Every row gives one point. Examples show where two turns around zero, p and q, send a point. Write where each new point lands after one turn and then the other. Backwards means that the second turn is done in reverse. Each puzzle has new turns, and all numbers are rounded.

Turn p:
[ 22 -32 -45] -> [ 22 -29 -47]
[-32  44 -14] -> [-46  30  -9]
[-6 52 41] -> [-15  52  38]
[-29  -9  -2] -> [-24 -17   5]
[ 45 -56  20] -> [ 63 -37  13]
Turn q:
[50  8 23] -> [37 21 36]
[-80   1  35] -> [-87 -10   6]
[-34  -3 -44] -> [-16 -16 -51]
[ 32  22 -19] -> [ 33  25 -12]
[ 31 -29   5] -> [ 31 -21  20]
Where do these land?
q, then p: [-45 -39  36] -> [-27 -51  38]
p, then q: [ 46  17 -64] -> [ 46  17 -64]
p, then q: [ 0 53 -8] -> [-20  43 -25]
q, then p: [-33  -7  16] -> [-28 -20  13]
q, then p: [ 32 -24  20] -> [35 -2 28]

Turn p:
[ -8  17  30 -11] -> [  1   7  35 -10]
[-21  17 -30  13] -> [-21  29 -23   1]
[ 10  55 -32 -42] -> [ 18  40 -17 -61]
[-48 -19  25 -52] -> [-46 -31  35 -41]
[ 24 -18 -21  77] -> [ 15   9 -37  75]
[ 44 -52  29  16] -> [ 35 -55   7  38]
Turn q:
[-16 -12 -25 -52] -> [-28  -1 -36 -40]
[-25  22 -25  -7] -> [-32  18 -17  10]
[43 59 20 22] -> [34 59 34 19]
[ 12  27 -21  15] -> [  7  29 -11  23]
[-13 -92 -19  -3] -> [  7 -85 -40 -14]
[-1 -4 71 25] -> [ 13 -21  71   3]
Where do these land?
q, then p: [ 58 -32  42  -7] -> [ 61 -44  12 -20]
p, then q: [ 16  56 -71  43] -> [ -4  83 -41  41]
q, then p: [-42 -11 -23  12] -> [-42  -1 -17  23]
q, then p: [-21  -7  48 -13] -> [-14 -29  43  -9]
p, then q backwards: [-11  -7   4 -34] -> [-11 -17  18 -25]

Turn p:
[-28   6 -13   3  45  20  29  -4] -> [-20   9 -20  -3  51  23  18  -5]
[-28  19  28  26 -23 -44  22  -1] -> [-36  25  16   4 -11 -51  23  -5]
[-18  28  -1  18  33  15 -28  29] -> [-19  28 -12  17  24  13 -34  30]
[-10 -94  53 -56  33 -19  20 -26] -> [-13 -77  75 -60  34  11  21 -15]
[-31  -1 -27  13  -5   7 -58  20] -> [-35 -10 -28  16 -21  14 -46  25]
[ 42  11 -22  30  29 -28  10   2] -> [ 31   2 -11  33  33 -34 -15 -20]
[ 17 -25  33  35  -4 -17  34  21] -> [  2  -7  45  38  11 -25  30   2]
[ 68  20 -21 -25  29  -3  10  20] -> [ 76   1 -14  -1  32 -11 -12  12]
[ 20  -6 -23   9  22  12 -20   2] -> [ 16 -11 -13  18  14  15 -28  -4]
[ -1  23   2 -18 -62  37 -45 -42] -> [  5  25 -10 -26 -80  36 -19 -19]
[-31  18 -10 -36 -97  21  27 -24] -> [ -7  14 -29 -36 -86  10  63  -3]
Turn q:
[ 21  35  30 -12 -27  25  35  13] -> [ 26  23  25  17 -35  32  33  -2]
[-56   1  10  16  31  -8   6  44] -> [-42   3  26  17  54  -2  25  14]
[-45 -10 -10 -30 -47  34 -41   5] -> [-54  15  36 -35 -29  16 -37   5]
[  1 -21  28   7 -30 -33  11 -22] -> [  9 -22  14  -7 -28 -44  18  -5]
[-8 10 32 -2 69 18 -9  1] -> [ 26   6  23   5  66  15  -5 -22]
[ 42  -4 -30  45  -6  -5 -43 -34] -> [ 17 -16 -41  28 -18 -25 -62  -3]
[-18 -40   5  -3  42   3  96  40] -> [ -9 -52  -4  -2  41  39  92   8]
[ 28  23 -53   9   1 -24 -26 -56] -> [  9  19 -68   0 -16 -29 -40 -28]
[ 36   6 -12 -30 -33 -10 -28   9] -> [ 18  24 -11 -23 -35  -2 -22  34]
Where do these land?
q, then p: [ -6  -5  54  43 -70 -20  25  40] -> [-25   7  58  44 -27 -47  53  22]
q, then p backwards: [ 40  33  32  -4 -33 -24  21 -25] -> [ 48  24   3   3 -56  -5  19  -6]
q, then p: [  5  29 -30  19  18  13 -30  40] -> [-16  28 -24  35  16  16 -33  26]
q, then p: [-35 -45  18 -46 -19 -54  13   3] -> [ -2 -28  13 -61  14 -38  42  31]
q, then p: [-58 -40 -15 -17   4  26 -54 -17] -> [-50 -15  14 -61  -2  26 -42  14]
q, then p: [ -6  40 -25  -9  25  30  38   5] -> [  3  33 -33  10  17  41  22 -25]
p, then q: [ 26   2  26   2  45  -5 -12   2] -> [ 38  10  16   3  35  -7 -22  -1]
q, then p backwards: [ 11   7 -39   0  53 -11   3 -72] -> [ 15  21 -66  -1  32 -19   7 -58]
p, then q: [ 21 -21 -21  11 -24  45  -3  25] -> [ -2 -34   0  37 -27  31 -12  17]

Turn p:
[-29 -52 -28  -2  53 -15  13  31  48] -> [  5 -72  23  23  46 -16  28  14  34]
[ 22  13  54 -36 -32 -13  -4  21 -47] -> [ 15  25  20 -35 -41   6 -40  39 -38]
[ 24 -25 -44  31 -60   0  61  34 -20] -> [ 11 -23 -60 -13 -52 -35  61  22 -19]
[ 34 -25  20  24 -10   4 -41  24  19] -> [ 20   1   2  49 -32  18 -12  25  23]
[-23 -15  28 -19  36  48 -14  18 -19] -> [ -6 -17  40  -4  14  61   6  10 -19]
[ 62  45 -26  -1   2 -21  67  25 -28] -> [ 19  38 -43 -11  19 -52  30  45 -56]
[-38 -20  51 -45 -11 -25 -22 -31   5] -> [ 12 -13  53 -39 -13   4 -53 -24  22]
[-20  61 -59 -21  18 -47 -21 -21 -21] -> [-57  10 -39 -14  53 -37 -48 -13 -13]
[ 50  -7 -44  39  45  13 -34 -42 -18] -> [ 15   4 -49  71  32  19 -12 -38 -28]
[-20  20  23  61 -40 -30  43   4  24] -> [-19  28  20   4 -47 -62  44 -13  17]
[-13 -54 -23   7 -19  50 -34 -26  -1] -> [  7 -39 -26   9 -23  59   4 -39  21]
[-46  59  47 -38  18  35 -13 -37  59] -> [-18  60  57 -39  45  34  -7 -26  56]
Turn q:
[ 29  10 -43  52  37  15  16   5  38] -> [-10  26 -29  54  60  25   7   3   6]
[ 52   2  14  38  -7 -35   9   6 -15] -> [ 44  -7   1  43  10 -32  31   5  -3]
[-57   1  48 -34 -46  42  70 -32  25] -> [-64  39  32 -44 -64  23  56 -27  -1]
[ 47  -1  24  19 -29  11 -31   0  41] -> [ 51  19  31  30  -2  28   3 -14  32]
[-16 -50  41 -10  39  22  23  50 -35] -> [-39 -71  46 -16  20   2  27  27  -7]
[ 13   8 -61  15 -13  26 -15  66  25] -> [ 10   8 -33  17  21  50 -15  66  33]
[ 44  49  28  49  -8 -14 -27 -44  -8] -> [ 47  32  16  64 -12 -23 -13 -31 -32]
[-77  39  17 -39  -8 -33 -11 -52  -8] -> [-37  35   1 -47 -51 -52 -45 -31 -17]
[ 17 -54  40 -40   4 -42  27  28  17] -> [ 13 -28  33 -47  24 -31  50  -1  42]
[-46 -19 -52  -7 -16  16 -29 -14 -18] -> [-22 -24 -50 -16 -29  23 -43  -6   7]
[ -5  15 -56 -44  46  -9 -32 -14 -62] -> [  8 -30 -48 -40  25 -13 -57   8 -60]
Where do these land?
p, then q: [-13 -38   5  11 -15  19   9  32 -14] -> [ -5 -24   0  -6 -25  21  40   8  16]
q, then p backwards: [  9  -2 -38 -55 -16 -49 -39 -17 -74] -> [ 36 -43 -28 -53 -44 -49  32 -19 -45]
p, then q: [-51  10   2 -24  50 -25  18 -21  -2] -> [-22 -25  36 -27  23 -39 -17 -39 -14]
p, then q: [ -8 -24  18 -15  17  35  -6 -36  28] -> [  5  15  28   4  21  35  13 -41 -16]
p, then q backwards: [-30  30 -13 -13  -8  27  58 -12   7] -> [  4 -14   3 -48   9 -10  57 -13  20]
q, then p: [ 43 -12  48 -54  26  -9 -18  48  22] -> [ 62  15  59   3  26  14 -17  47  -8]
q, then p: [  8  33  40  22 -22 -25 -44  10 -28] -> [ 12  22   1  36 -58 -22 -31  21  -2]
p, then q: [ -1  -6 -12  17 -97 -58  -3  47   9] -> [ 29  19 -40 -26 -46 -21   2  39  89]
q, then p: [  8 -21 -29  71  18  47  78 -68   5] -> [-41  -7 -19  -9  15 -10  79 -95 -42]
q, then p: [ 34  31 -22  39  47  37 -53  15  46] -> [-27  35  18  83  27  53   6  -2  -8]

Turn p:
[ 28 -12   9 -26  -8 -49 -26  16 -14 -52  47 -29] -> [ 30  11  29 -23 -29 -36 -37  14 -36 -27  52  13]
[-36  36 -43  45 -37 -51  43  61  27  58  26  20] -> [-77   0 -28   5 -37 -38  -4  61  78  38   6  17]
[-23  47  37 -31 -15 -17  37 -27   2  34 -34 -23] -> [-15  42  35 -55   4  20  18   8  21  29 -46 -13]
[-41 -33  24   1 -24  51 -50   5  12 -43  17  44] -> [-36 -34 -10  24   7  52 -53 -39 -33 -41  12   7]
[  1 -49  13 -39 -20  50  47 -15   8   3  23  33] -> [-18 -63  33  -8 -15  43  41 -37  -5  -4  11  18]
[ 46   4   0 -15  31  37 -56  42 -52 -20  19 -19] -> [ 57  10 -19  29  17  28  -8  36 -62  -1  51   8]
[ 17 -38 -31 -22  -5 -46 -42 -52 -22 -35 -19  45] -> [ 22 -15 -13 -12  10 -56 -26 -60 -47  -6 -21  53]
[ 42  18  46 -19  33 -29 -14   6  45 -49 -37  -5] -> [ 62  16  18 -35  31  -1 -25  12  23 -66 -16   9]
[-42  49 -55 -23  10 -38  -7 -37  41  57  28  49] -> [-68  25 -35 -41  46 -37   9 -34  49  42  22  35]
[  9 -40  12 -29  43  48 -35 -20  55  14 -51 -26] -> [ 46 -42 -27 -32  59  32   6 -30   1 -19 -14 -58]
[ -2   2 -31  67 -56  -2  61  49 -52 -40 -30 -22] -> [-17   9 -13  56 -97 -17  24  57 -15 -19 -51  -2]
[ 53  11  28   6   2 -31   5  -2 -53  65  29 -34] -> [ 50  23  41   8 -14 -11   2  28   7  86  22   0]
[-14 -36  29  24  61  60  17  25 -15   0  -5 -15] -> [  7 -33  23  57  39  32  28  23 -15 -17   1 -48]
[-46 -18 -42  26 -28 -25  12  -7   7 -52 -32  -8] -> [-40  -1 -26   1 -36 -46  -6 -11 -19 -45 -43 -16]
[  7  57   4  35  12  43   8 -45  12  60  20 -10] -> [ -2  51  -9  25  16  36  31 -31  53  49  14 -25]
Turn q:
[ 43  10 -30 -19 -26  12  13 -24  -5 -18  22  10] -> [ 65  -2  -9   5  -6   9  17 -28  -6  -1  13   5]
[ 11 -56  11   2 -17  30  46 -13   9   1 -24  67] -> [  8 -35 -10   2 -44  39  23  25  17  25   4  71]
[-13  62   4  29  54   9  35  13  -6 -66 -51 -39] -> [-27  34   4  50  81  33   6   3 -11 -64 -34  15]
[-11  45  45  17  13 -40  59  19 -15 -11   0 -31] -> [-29  38  30  25  49 -12  62  29  -7 -15   2  -7]
[-22 -10 -69   7  13 -26 -33   8 -31  74  17 -51] -> [-25  -5 -73 -15  -3 -59 -11 -22 -20  25 -19 -71]
[ 16 -52  25 -56 -17  35   0  13  24 -41  -7  19] -> [ 41 -34  33 -41 -24  51  -9  29  24 -10 -18  18]
[ -1 -17 -32  14  13  -7 -48  45 -41  41  54 -22] -> [ -3 -13 -34  -6  -1 -27 -35  18 -41  38  16 -76]
[ 26   4 -12  48 -35 -10 -47  32   9  63   4   1] -> [  3  15  -5  36 -40 -61 -42   8 -11  50  -7 -19]
[ -9   9 -27  64  31 -42 -76   4 -40  45  64   3] -> [-39 -17 -24  23   6 -61 -50 -21 -54  34  64 -59]
[ 24  62  46  10  57 -52 -16   3 -53  10 -45  -2] -> [-40  22  39   0  73 -45   3  -7 -74   2 -15  33]
[-10 -51  25 -28 -39  62  23 -65  46 -35  -5 -25] -> [ 14 -26  31 -12 -41  75  24 -43  76  -7 -25   4]
[ -1 -33  -8 -39   0  -9  26 -19  75 -40  -9   8] -> [ 27 -36   8 -20  -5   6  10   7  73 -48  -3  28]
[-22  76  28 -13  40  16  23   8   7  11 -10  13] -> [-21  66   2 -12  61   9  -3   5   9   4  12  32]
[-33 -48  -8 -37 -88  21  -5 -23  20 -35 -13  46] -> [  25   -6    7  -34 -106   41    5   -3   24  -37    8   26]
Where do these land?
p, then q backwards: [-37 -55  61  15  29  25 -54  -2 -20 -10  69  -9] -> [ 17  13  32  61  35   8 -72  -5 -22 -52  57  -4]
p, then q: [ 23  16 -29  44  19   9 -10  37 -51  51  37  11] -> [-12  13 -43  51  -5 -41 -11  34   0  55  33 -17]
p, then q: [  9 -45 -37  25  -8  28 -71 -61  22 -34  50   7] -> [   6  -49   -9   22  -17   -5   10 -102  -15   -7   51  -36]
q, then p backwards: [-44  -3 -52 -69   7   4  49 -41  26 -37 -11  43] -> [ 48  38 -36 -51 -13  29   6  11  80 -36 -11  32]
p, then q: [  1   5  19 -60 -74 -42  36 -27  -3   3 -40 -21] -> [ 23  39  30 -80 -39   0  26  -3  -6  -2 -46  40]
q, then p: [ 33  23 -20  -1 -14  33  49  24   0 -37  14  -2] -> [ 43   8 -20  43 -11  19  39  18  28 -18  12  11]
p, then q: [-43 -19   7  39  18 -40   2  48  44  52 -57 -63] -> [-17 -10  -2 -11  17 -54 -30  40  33 -33 -92 -55]
q, then p: [ 56  46 -50 -29  21  -2  19  38  13  32 -15  14] -> [ 50  11 -39   0  35 -48  19  31  19  12   3  54]
p, then q: [-53  14  40  47 -46 -32  35 -16  45   6 -15  44] -> [-55  23  31 -12 -41  -3 -45 -13  58 -46 -18  34]
q, then p: [ 58  40   6  18  -4  37   9 -29   5  31 -10 -30] -> [ 34  27  -4  19  31  -4  15 -26  50  40 -36  -5]
p, then q backwards: [ 35 -30  43  42  44 -42  28 -20 -14 -31   7 -52] -> [ 57  23  20   4 -53 -47 -24  23  33 -29  25 -41]
q, then p backwards: [-10   3   3 -58   4   1 -25  39  21 -14  -6  24] -> [ 13  19  29 -36  -9 -39 -18  31  24 -16 -16 -15]
q, then p: [ -8  58 -52  -9   9 -14  -6 -24 -35 -34   7   6] -> [ 12  54   3  24  -1 -31  34 -29 -38 -19  24  24]
p, then q: [-20 -54  59  -3  -7  34 -64  36 -52  22 -30  30] -> [-40 -41 -11   2 -14  35 -66  -2 -59  62 -41  -9]
